Every row gives one point. Examples show where two turns around zero, p and q, send a point. Write where each new point lands after one turn and then the other. Backwards means that the second turn is done in reverse. Each puzzle has new turns, and all numbers are rounded.
(in the rows, 128 means zero)

Turn p:
[126 149 163] => [139 152 159]
[162 141  91] => [136 142  79]
[121 143  81] => [ 96 136  91]
[161 145 144] => [160 152 125]
[ 87  71 201] => [140  73 212]
[112 119  88] => [ 97 112 102]
Turn q:
[ 97 114 144] => [105 100 118]
[108 111  75] => [100 164  91]
[140  96  83] => [135 161  83]
[141 158 130] => [135 140 158]
[154 161 208] => [166  75 191]
Where do these land?
p, then q backwards: [ 64 140 183] => [109 210 144]
q, then p backwards: [151 144  99] => [141 163 143]
q, then p: [178 131 108] => [157 168 106]
p, then q: [128  92 118] => [135 124  92]
p, then q: [ 95 125 184] => [144  69 150]
p, then q: [152 136  77] => [107 179 112]

Turn p:
[116 190 140  96] => [130 150 127  60]
[143 118 160 108] => [109 122 164 121]
[ 58 135 126 105] => [ 83 124  78  97]
[160 122  99 107] => [160  94 139 124]
[149 101  85 133] => [160  94 119 156]
[143 103 157 219] => [127 184 141 209]
Turn q:
[138 116  84  71] => [127 142 137  56]
[178 113  93  87] => [162 118 143  64]
[147  99 161 156] => [135  79 123 153]
[ 77 182 106 173] => [122 195  92 175]
[128  98 150 118] => [109  96 136 124]
[150 127 179 120] => [130  96 169 149]
[ 77 161 123 172] => [110 171  95 177]
Where do these land?
q, then p backwards: [162 128 154 157] => [160 102  97 134]
p, then q: [119  84  93 102] => [114  91  84 106]
p, then q: [ 84 134  83  97] => [121 133 102  63]
p, then q backwards: [151 143 170 175] => [113 194 134 117]
p, then q: [171 125 101 180] => [192 111 123 158]
q, then p: [112 111 152 139] => [113 129 107 152]
p, then q: [ 97 171 144  47] => [ 69 138 172  64]

Turn p:
[ 98 100 139  81 115 150 135 165] => [115  88 110  86 131 148 163 153]
[109  44 158 121  95 150 208 166] => [101  31 114 154 120 180 191 124]
[181 180 115 143 155  99 133 119] => [185 177 133 163 129 103 119 124]
[104 128 138  61  71  84 136 123] => [118 108  67  86  94  89 165 107]
[191  93  97 182 134 151  93  99] => [129 159 123 171 138 187  58 107]
[137 163 146 167 105 135 140 103] => [129 143 164 151  84 119 121 108]
[175  94 141 146 141 138 106 161] => [160 104 118 145 136 168  88 149]
[145 174 158 125 151 159 161 117] => [170 142 182 124 117 132 157 116]
[ 69 207  73  73 187 128 110 130] => [121 207 145  68 181  72 171 170]
[ 92  85 146 166 131 106 102  84] => [ 79  98 138 135 147 107  80  90]
[108 141  97 144 124 109  83 141] => [102 153 113 125 131 103  95 161]
Turn q:
[157 166 107 176 123 182 166  81] => [185 135 137 190 102 153 167  87]
[158  84 105 102 115 173 121 138] => [138 121 146 115 164 186 150 153]
[ 79 134 184 121 126 149 154 181] => [ 72 168 182 147 122  99 122 154]
[119 145 101 204 117  87 165  98] => [146  98  88 158  66  91 169 111]
[ 99 176  88  94 109 139 106 173] => [ 88 173  82 157 175 134 123 133]
[143  92 158 125  73 109 130  96] => [131 113 130 101  70 167 110 154]
[ 78 142 134  79 172  91 121 144] => [ 84 157 120  84 155  81 109 102]
[195 130 136  93 176 151 119 149] => [187 143 158 110 189 127 110 140]
[124  84 139 158 142  72  68  92] => [121  42 110  91 110 115  90 116]
Where do these land?
p, then q: [102 150  81  41 194 147 137 110] => [167 212 142  93 163  78 145  82]
p, then q: [ 99 100 149  96 164 125 128 198] => [125 124 160  82 177 105 162 173]
p, then q: [ 92 153 101 163 126 156  97  91] => [ 82 152 128 149 116 109  78  98]
q, then p: [145  77 136 129  94 160 128 111] => [128  95 147 108 109 182 142 137]
p, then q: [204 138 119 138  99 147 156 204] => [164 125 133 198 143 159 165 199]
p, then q: [193 114 113 134 151 128 131 150] => [175 105 135 168 162 135 137 134]
p, then q: [ 96 120 175 167 109 117 152  90] => [101  92 142 103  64 137 113 119]
p, then q backwards: [130 147 198 121 105 113 117  89] => [124 124 164 146 168  97 134  69]
q, then p: [ 91 152  81 163 110  61 105 108] => [ 57 164  70 157 146 124 134 119]

Turn p:
[102 113 153 149 141 139 164 105 143 135 139] => [109 155 135 156 145 116 123  96 144 105 110]
[112 134 160 127 145 148 145 107 167 123 111] => [124 155 120 154 121 146 115  99 168 120 125]
[127 159 130 126  86 136 107 124 116  95 153] => [114 118  99 106 103 129 148 126 108 101 165]
[132 109 111  98 119 126 100 136 107 150 126] => [122 107 123  95 130 136 116 151 113 146 106]
[142 149 120 106 111 103 132 149 105 149 126] => [136 121 144 116 110 123 102 159  98 130 138]
[133 121 113 101 158 100 116 152 104 129 135] => [164  98 148 104 125 119 121 145 124 129 107]
[120 104 168 169 139 122 136 116 159 125 113] => [119 141 148 165 159 158 137  96 147 120 129]
[120 118 111 154 149 113 117 117 164 150 132] => [107 121 159 136 148 121 139 129 167 145 129]
[179 134 100 106  97 120 114 127 112 114 153] => [131 135 130  85  97 126 162 153  92 142 139]
[141 150 137 145 131 156 121 111 112 128 127] => [120 123 112 139 110 120 132  97 115 146 139]
[110 131 139 144 120 170 148 155 143 108 125] => [141 154  90 137 155 121 120 110 137 117 152]
[117 113  94 110 140 104 135 135 105 130  95] => [148 107 126 143 132 122 122 173 126 135  97]
Turn q:
[115 103 105  97 108 135 120 110 118 127 129] => [ 93 102 122 145 121 129 115 110 118 145 127]
[132 131 119 108  87 106 132 114 134 133 117] => [ 96 125  93 140 132 137 128 120 149 128 137]
[109 168 128 143 154 146 142 157 132 162 145] => [160 186 156 134 135 129 109 122 127 133 124]
[152 146 131 171 131 154  95 147 122 116 122] => [178 122 143 145 111 112 151 148 138 130 151]
[121  84 134 111 107 127 127 118 151 136 116] => [103  98 116 138 125 160 119 138 131 130 103]
[125 113 139 103 115 125 137 110 120 122 101] => [104 116 100 130 129 133 144 123 114 133 110]
[106 164 160 147 151 128 131 143 130 137 145] => [152 173 149 127 128 116 128 130 127  97 115]
[173 125 118 169 150 126 123 166 117 123 117] => [169 125 138 105 132 115 141 172 139 154 153]
[117 102 126  93 108 122 137 122 109 110 116] => [ 83 113 109 131 121 128 132 129 103 136 126]
[120 104 110 110 102 130 155 104 146  94 120] => [ 93  99 115 127 138 165 137 113 109 121 146]
[ 90 148 140 133 143 104 124 140 132 139 170] => [120 161 158 126 134 110  97 127 135  91 120]
[114 166 127 135 176 119 111 136 144 139 132] => [172 150 134 125 151 104 101 119 124 108 120]
[166 125 121 184 146 137 123 115 106 135 120] => [164 112 154 113 138 112 167 134 155 155 134]
[153 112 134  90 114 134 135 109 133 119 142] => [108 109 107 107  96 143 124 108 127 132 127]
Where do these land?
q, then p: [125 146 142 140 138 144 225 118 125 111 136] => [139 154  91 133  66  90  87  96 123 110 109]
p, then q: [119 132 146 124 135 155 104 113 121 176 133] => [117 106 128 166 137 114 112 109 133 126  90]
q, then p backwards: [126 116 141 158  96 110 112 109 158 108 135] => [ 87 132 132 134 127  93 109 118 146 100 126]
p, then q: [113 124 145 126 113 177 150 156 114 131 144] => [135 112 121 123 144  79 111  94 126 130 149]
q, then p: [116 131  94 126 135 124 120 122 126 116 128] => [122 108 146 121 133 123 140 110 129 124 110]
p, then q: [141 121 134 125 138 133  95 128 157 131 137] => [130 130 122 127 116 156 112 104 124 128 104]
q, then p: [123 185 141 120 122 109  97 111 124 130 112] => [132 123 152 151 106 114 177 154 142 126 145]
p, then q: [120 126 128 116 119 134 134 132 123 170 142] => [125 129 117 149 129  97 111 132 122 116 110]
p, then q: [173 113 102 120 133 114 144 107 117 111 110] => [126 170 112 127 130 143 158 146 140 159 133]
p, then q: [123 110  98 112 126 128 100 200 131 130 110] => [157 120 124  95 103 120  72 148 117 166 122]
q, then p backwards: [125 118 120 167 133 114 156 131 119 111 113] => [137 102 109 152 110 107 116 146 143 122 140]
p, then q backwards: [140 135 135 117 140 108 101 120 113 130 147] => [141 103 135 129 142 144 127 111 126 113 150]
p, then q: [119 108 138 113 135 115 127 115 135 108 117] => [145 121 119 134 130 152 145 132 110 132 137]
